Rows are points. To make a cloud, some directions were put in groups of two or more. Within a group, all points are equally far from the middle, so they leave a hole (a ring in 2 directions, a hollow ball in 3). The other directions are filled evenly. Then the cloud was stretched, turned, moved and blurred a little. Count the holes, and give their numbers of directions, smallest first.

Cloud (13 x 2):
[[ 13 -60]
 [-29 -22]
 [-13  28]
 [-32 -12]
 [ 12 -59]
 [ 10 -60]
 [-20 -41]
 [ -4  31]
 [ 44   9]
 [ 53 -12]
 [-19  24]
 [-29  11]
 [ 39 -53]]
Holes: 1 (2)

Cloud (20 x 3):
[[  5  42 -15]
 [-16  57  33]
 [ 12 -12  53]
 [ 30   8  45]
 [  7  46  -1]
 [  4  34 -50]
 [ 15  -5 -29]
 [-20  54  -3]
 [  9  18 -47]
 [ 29  78  38]
 [ 10 -33  35]
 [  4  22 -40]
 [ 39  41 -16]
 [-45   8   7]
 [ -4   5  73]
 [ 39  23  38]
 [-14  58  22]
 [ 29 -13  -9]
 [ -9   6 -48]
 [ 27  70  26]]
Holes: 0

Cloud, 30 rows:
[[ 20  -8  49   6]
 [-54 -25  15  43]
 [  5  61 -19  51]
 [ -6   9 -51  24]
 [-26 -14 -47   9]
 [-16 -12 -49   3]
 [-43  26 -23  29]
 [ -4  43   4 -22]
 [-56 -12  23  35]
 [ 63  40  25  14]
 [-29  13 -42  29]
 [ 48   2 -28  37]
 [-39   1  40   9]
 [-40 -57  -2  38]
 [ 65  36  19  11]
 [-13 -19 -14 -36]
 [ 20  26   2  76]
 [ 40  -2 -23  52]
 [-33 -66 -12   1]
 [-23 -42 -18 -26]
 [ 57  -8  15  14]
 [ 10  49 -28  57]
 [-23  15 -45  30]
 [-43   8 -34  28]
 [ 65  11   9  12]
 [  5   3 -22 -32]
 [ 25  23 -15  72]
 [ 46  -4 -22  43]
 [-21 -66  -2  25]
 [ 14  21 -47  39]]
Holes: 2 (2, 2)

Cloud (53 x 6):
[[ 31  10   9 -14   6 -10]
 [ 64 -38  13 -36 -56 -19]
 [-51   0  30 -16  32  39]
 [ 47  -1 -70 -13  -7 -25]
 [ 25  18  49  22 -15 -27]
 [-52  14 -38 -14  -2   8]
 [ -2  26   6 -24  32  10]
 [ 18 -13 -51 -21 -16 -80]
 [ 23 -13 -60 -21  31 -20]
 [-24  -2  -1  14 -25  34]
 [ 43   1  -1  -7  40   1]
 [ 19  -1  12   1 -59 -45]
 [-66  28  -1 -54  15  18]
 [ 70   4  23 -43 -16   1]
 [ 31 -42 -29  -4  -3   4]
 [ 59  19  19  -6  47  22]
 [  6 -60  28  -8  -3 -11]
 [-46   3  37  14   4  48]
 [-23 -32  17 -30 -20  53]
 [ 79  20 -32  30  -5 -57]
 [-55 -50  24   7 -18  48]
 [ 19  41 -18  -9  10   9]
 [ 54  23  36 -49 -57  30]
 [-12  29 -12  14  -5 -46]
 [-51 -32  25  36 -20  21]
 [  5  13 -42 -11 -63 -32]
 [  0  41 -18 -50 -27 -38]
 [ -8  -1 -21  -4 -52   7]
 [ 57  72 -29 -30  14 -12]
 [-71  -1  -1 -19   3 -19]
 [-54 -32  46 -39   7  55]
 [-66 -72  -4   6  -5   9]
 [ 36  49  24 -30 -35  16]
 [  7  42   3  11 -70  11]
 [  7  39  15  50 -28  -2]
 [ 45  15 -49  -4 -12   5]
 [ 12   4  16 -54 -44  42]
 [ -5 -40  33 -22 -17   1]
 [-18  11  36  -2 -35  36]
 [ 80 -25  -2   2 -23  31]
 [ 65  72  48 -16 -29 -19]
 [ 48   6 -63 -58  -8  -1]
 [ 38  -6  -8 -30 -16  28]
 [ 35 -13  10 -41 -53 -20]
 [-10 -22  16 -55  37  -9]
 [-35  15  27 -14 -12 -29]
 [-35 -16 -14   6 -33  39]
 [-17  39  17  22  -4  56]
 [ 42   5  86   4  17 -38]
 [-68  36 -24 -40  12  24]
 [-67 -24  26  37 -34  -3]
 [ 38  13 -20 -91   9 -61]
 [  5   8  14 -47  -8 -42]]
Holes: 0
